Every row gives one point. The last column is the point's height on a tilted bowl or saddle (a function of degree 2), plus a little noise. Along how many of its main directions does it bend up, bend down or stay straight?
(in the rows, 128 means zero)

Points (11 x 3):
[[193  63  54]
 [142 118 129]
 [161 114 117]
 [120 125 130]
 [ 80 160  83]
 [149 127 123]
 [ 89 147 102]
 [165 132 110]
 [177 159  79]
 [162 109 116]
 [133 158 110]]
Directions: 0 up, 2 down, 0 straight

Points (18 x 4):
[[108 163 204 100]
 [161  87 134 189]
 [154  75 100 196]
 [ 84 124 160 128]
 [119  96  79 125]
 [ 99 121 121 142]
 [ 90 165  91 142]
 [132 116 138 158]
 [ 98 112 168 128]
 [123 153 173 132]
 [131  86  77 142]
 [156  85 104 185]
 [ 92 121 114 134]
 [ 80 151 165 145]
 [164  94 115 179]
 [145 120 172 132]
 [118  69 152 173]
 [112 122 171 133]]
Directions: 1 up, 2 down, 0 straight

Points (22 x 5):
[[126 137 160 183 143]
 [116 132  94 120 141]
 [115 100 164 107 155]
 [144  54  91 118 177]
 [134 129 115 144 128]
 [ 65 194 149 128 203]
 [100 123 172 143 145]
 [170 101 172  88 164]
 [114 151 131  80 162]
 [107 148 172 129 152]
 [ 90 157  93 159 145]
 [ 88  92 177 121 160]
 [144 144 135 162 132]
 [ 81 108  96  94 178]
 [134 102 133 110 144]
 [176 169 144 151 141]
 [170 119 124 111 138]
 [ 82 136  50  99 193]
 [133 197  94 136 156]
 [ 90  89 115 127 148]
 [103 137 114 145 135]
 [116 137 172 207 154]]
Directions: 3 up, 0 down, 1 straight

Points (47 x 7):
[[123 185 116 103  70 144 153]
 [192 115 109 137 151 213 169]
 [128  81 149 133  80 141 134]
 [150 128 122  81 118 103 151]
 [133 120 123 152 140  95 141]
 [160 102 157  87  84 142 144]
 [141 159 117 145 101 122 150]
 [112  63 139 159 109 134 123]
 [ 91 138 129 114  95  89 147]
 [179 111 110 148 111 169 168]
 [137  80  55 135 162 120 142]
 [149 157 113  66  29 106 223]
 [127  94 125 140 122 148 127]
 [146 146 169 143  23 100 249]
 [113  77 134 133 115 124 114]
 [166 114 151 153 149 183 143]
 [125 152 174  88 114 145 156]
 [152 147 141 100 151 111 150]
 [118 147 123 167  80  82 157]
 [155  89 129 108 166 131 121]
 [142  57  81 131 220 155 169]
 [140  96  91 163 104  96 146]
 [117 173 165 123 112 123 146]
 [135 178 119  59 124 153 152]
 [146  99 101 115 110  55 137]
 [ 80 141 149 131 146 140 133]
 [105 128 155 176 165 113 138]
 [142 166 126 147  85 151 161]
 [127 111  87 193 146  95 164]
 [162 145 112 162 140 109 151]
 [123 170 170 113 120 105 151]
 [124 183  48  61  76 124 122]
 [104 100 126 195 152 108 157]
 [131 133 103  75  89 120 142]
 [128 148 126 104 152 132 139]
 [105 184  65 120  88 137  97]
 [149 126 114 138  99  86 153]
 [125 156 159 141 100 133 152]
 [155 142 145  95  79  78 186]
 [ 98 113 119  83  33 101 155]
 [ 93 146 163 101 125 133 145]
 [122 145 127 154 103 158 145]
 [104 149 114  97  56 145 148]
 [120  74 151  97 140 104 102]
 [129 132  96 164 154 101 148]
 [136 134 188 112 110 153 151]
 [ 91  67 131 175 120 109 138]]
Directions: 3 up, 2 down, 1 straight

Points (40 x 7):
[[160 112 138 195  90  95  70]
 [174 128 146  65 133 150 155]
 [ 86  65  96 148 143 121  98]
 [110  76 172 132 153 127  96]
 [106  88  91 124 104 113 106]
 [152 148 147 127 141 130 147]
 [127  98 141 143  77 108 109]
 [148 105 154 130 118 202 155]
 [139  85 175 131 183 111  90]
 [121 143 118 182 182 167 203]
 [107 113 105 107 193 101 158]
 [163 177 115 125 115 128 117]
 [117  87 137  95  83 167 124]
 [ 89 116 179 149 104 112 114]
 [149 163 153 107  84 130 169]
 [ 86 113 132 151 162  98 131]
 [142  77 145 129 163 161 133]
 [184 101 104  81 208 125 100]
 [145 135 124 152 115  92 105]
 [188 106 142 207  96 121 123]
 [205 113 113 121 169 124 116]
 [105 112 130 104 107 130 148]
 [115 138 141 104  56 123 164]
 [152 114 112 133 157  81  94]
 [110 161 101 117 205  64 131]
 [139 175 191  94 138 141 144]
 [120 140 143 209 100 129 114]
 [138  79 146 180 112  61  21]
 [ 94 154 179 100 123 139 149]
 [101  91 126 117 104 124 129]
 [ 74 101 158 142 128 195  84]
 [120 133 149  83 163  77 159]
 [131 188  71  98 125  86  86]
 [106 119 132 120 115  86 148]
 [ 66 114 104 160 156  86 141]
 [135 160 119 164 158 108 127]
 [115 145  69  85 143 152 120]
 [131 151 150  79 106 145 161]
 [125 124 125 145 104 120 118]
 [117 197 159 160 115 103 145]]
Directions: 2 up, 3 down, 1 straight

Points (77 x 9):
[[111 186 135 125  95 108  88 133 152]
 [135 207  96 140 142 173 141 106 159]
 [152 179 126 102 132 139 171 114 142]
 [157 120 117  75 145 102 148  77 160]
 [111 139 158 128 140  99 174 154 142]
 [146 116 178 186 159 176 142 217 182]
 [159 124 137 118 160 157  91 103 148]
 [153  85 197 107 143  67 182 182 180]
 [151 146 118  96  73 132 113 158 136]
 [165 164  92 113 131  67 150 145 151]
 [154 138  45 170 119 104 194 188 185]
 [146 110 138 116  78 143 110 107 143]
 [141 109 120 160 106 101  59 161 161]
 [ 97 165 132 159 105 155 120 182 151]
 [132 130 111 103 113  92 143 148 136]
 [107 164 134 160 136 173 132 129 144]
 [ 86 165 144 157 144  97 146 101 152]
 [168 124 149 147 129 187  96 157 143]
 [159 128 133 196 140 130 123 116 154]
 [228 113  99 124 144 173 127 144 162]
 [144 139 156 112 137  94 173 116 140]
 [126 131 123 114 131  90 153 112 138]
 [120 159 131 130 152 126 192 199 159]
 [132 200 172 144 143 127  73 169 172]
 [125 201 135 108 187 137 142  79 171]
 [107 129 172 113 146  96  96 117 150]
 [137  99 158 110 140 132 126 174 141]
 [105 111 132 104  95 137  74 157 146]
 [ 89 154 104 193 212 157 104  91 190]
 [109 130 120 142  94 108 175 157 146]
 [ 58 146 104 128 132 133 144 157 156]
 [133 155 126 210 133 130 153 109 161]
 [167 176 117 116 100 104 106 165 143]
 [131  64 113 138 133  81 108 153 163]
 [128 114 105  93 108 154  57 153 147]
 [138 135  97 153 150 115 122 140 140]
 [142 168 143 133 166 164 153  70 157]
 [124 162  85 171 143 110 171 162 157]
 [158 163 159 148 175 124 152 131 146]
 [142  99 123 166 122 135 168  83 155]
 [103 121  61 105 135 109 128 155 150]
 [133 118 129 103 179 167 106 160 148]
 [ 88 116  62  80 169 179  79 141 175]
 [130 110  87 143 167 162 137 123 147]
 [158 170  48 168 134  74  34 105 214]
 [177 106 167 122 105 104  82 103 161]
 [ 59 115 106 150 180 133 107 123 168]
 [140  99  75 141  73 164 158  50 192]
 [ 95  85  68 110 140 141 151 159 160]
 [121 105 149 136 165 124 192 125 149]
 [ 70 192  83 121 145 152 182 142 175]
 [149  90 130 176 140 165  39 107 181]
 [138 155 111 100 102  91  99 137 142]
 [ 83 113 145 120 149 149 147 155 146]
 [102 155 122 173 137 148 173 109 151]
 [ 96 121 120 172 105 135 156 107 153]
 [150 148 130 122 168 184  91 139 148]
 [152 119 124 110 134 114 135  67 152]
 [113 180 108 149 158 134 165 104 151]
 [113 168 119 123 146 119 129 121 138]
 [118  35  59  94 135 114 107 194 192]
 [145 103 125 107 190  41 151 129 173]
 [144 133  98 164 167 135  89 190 159]
 [158 108 153 112 129 128 146 103 139]
 [140  88  80 149  57 146 120 140 160]
 [151 121  83 140  92 100 128 122 148]
 [113  94 132 117 141 123 100 167 143]
 [ 41 136 128  73  90 133 115 160 176]
 [115 188  82 163 138 159 143 145 155]
 [106 100 117 176 131 134 138 115 149]
 [162 137  99 116  99 115 161 110 142]
 [118 155  96  83 127 191 170  65 177]
 [116  51 136  97 102 111 132 156 161]
 [141 100 128 178 201 124 160 101 167]
 [113 125  90 135 156 129  82 150 148]
 [162 169 149 103 150 110 141 136 140]
 [157  66 107 128 115 141 165 138 153]]
Directions: 8 up, 0 down, 0 straight
